Each row of a before or after table is a point. One or more steps were done to the points. Then noise was added and the rows were shuffled. The steps act on how far a point lies along the listed directions, d1 being the first. Write out the steps. A step turns or swaps two directions, mirrors them in a line or flattens them onto one, adds a multiple of one to another, or multiplies one. Angles are multiples of 10 degrees, from the lower direction toward the higher: turns from -170 to 170, lines from 10 to 170 but not 90. Use the fewest steps. Two steps may share a direction if one is a turn and the other turns, adds or multiplies; they go together, in the order done. Otherwise the lowest direction goes first.

Directions:
(1): [-38  27   7]
(2): [-25 -38  12]
Before:
[[-32  -5  -6]
 [ 10  20 -10]
 [-20  54  -3]
 [  3  38  -3]
 [-16 -49 -13]
 [ 12  -2 -17]
 [  7   3 -16]
 [ 69  73 -11]
 [ 23  -8   8]
 [ 26  10   6]
 [-49 -11  18]]
After:
[[-19 -10  -6]
 [-22  12   1]
 [ 22   9 -23]
 [-16  -2  -7]
 [ 49  15 -14]
 [-19  -2  21]
 [-86  31  40]
 [ 26 -37 -26]
 [-14  56  -4]
 [-20  32   6]
 [ -8 -17  18]]
Steps: mirror d1 and d2 in the line at 140 degrees

Directions:
(1): [ -1  42  14  36  -7  39 -30 -13]
(2): [-11  -9 -56   6  31  31  12 -24]
(3): [ -5  10 -28  -1 -65  11  27   8]
(4): [-22 -26  33  35  -4   4  40 -30]
(5): [ 23  15 -10  -6 -12 -35  -7 -60]
Before (9 x 8):
[[  -1  -54  -10  -23   47  -14   -5   12]
 [  10    9  -14   -4  -10   17  -10   12]
 [  -3    1   11  -18  -25   -8   10  -11]
 [   7   26    3  -14  -31   -2  -20   40]
 [  -7   -6    3    3   26    0   -3   -7]
 [  11   -4   -8    1  -15   -2   -1   -3]
 [  33    4  -86  -58  -18  -40   13    8]
 [  16   35 -104   -2  -63   -8    7  -47]
 [   8   15    1   -9   10  -21  -22  -28]]
After:
[[  13   -3   -5    2   -5   -8   -4  -13]
 [  17   23  -10  -15  -18  -36  -15  -58]
 [ -10   -5   -4   -1    2    4    7    1]
 [   2   21    6   -8   -5    8  -28   49]
 [   4    3   10  -15  -11  -12    2  -26]
 [   8    9  -10    0   -2   18  -10   17]
 [  44   47  -71   -3  -14  -53  -39 -115]
 [  -8  -54  -15  -26   21   -4   11   31]
 [  46   13  -63  -58   14  -65  -13  -29]]
Steps: flatten d1 and d3 onto the line at 10 degrees; multiply d2 by 0.7; multiply d5 by 2

Directions:
(1): [-22  -5   9  27  22 -20  28  79  -5 -11  18  -8   1 -25]
(2): [-22 -32  38  46 -32   7  14  -3 -14  32  -5  15 -30  42]
(3): [ 46  16  19   2  -1 -34  27   4  16  46   6 -16  51  26]
Before:
[[-37 -26   3  10   6  13 -15  24 -17 -21  -4  23 -38 -24]
 [ 12  21 -27 -41  16   1 -22 -28   0 -33   1   1  16 -14]
 [ 43  21  -7 -26   6  -5   2 -45  12  -3   2 -12  15 -12]
 [ -9   4  -4 -11  16   3 -15  29   3 -15  -6  -5   0 -22]
 [ -6   7 -28 -21  33  -7  -6  39   0 -32  10  -1   2 -40]
 [-13 -29  33  12 -50  21 -12 -44 -14  22 -22  10 -35  37]
 [  6   8 -17 -28  -7  -2 -20 -37  12   0 -19   5   5  -1]
 [ 29   6  -7 -17   7  -1   4 -18   9  20  -3 -14  27  -1]
 [  3  -5   8  13  -2  -1  11 -27   7  32  -2   1   4  16]]
After, 9 rows:
[[-33 -30  15  21  -9   9  -9  15 -17  -1  -6  24 -36  -5]
 [  4  20 -16 -30  28   0 -22  26  10 -24  -4 -11  14 -36]
 [ 30  15 -20 -33  19  -1  -3 -12  10   1  -2 -18  32 -21]
 [ 35  51 -58 -81  49  -9 -29 -16  13 -63   7 -15  46 -52]
 [  9  19 -30 -41   6 -11 -20 -25  17 -12 -16  -5  18 -18]
 [-39 -67  81  71 -85  24  11 -35 -32  59 -24  25 -66  85]
 [ -9 -21  23  35 -14   3  19 -22   0  39  -4   6 -11  31]
 [ 48  44 -30 -53  31  -9  -5 -33  19 -30   8 -22  28 -43]
 [ 20  40 -59 -66  58 -11 -19  30  15 -55  11 -15  32 -70]]
Steps: multiply d1 by 0.7; multiply d2 by 2.5; multiply d3 by 0.7
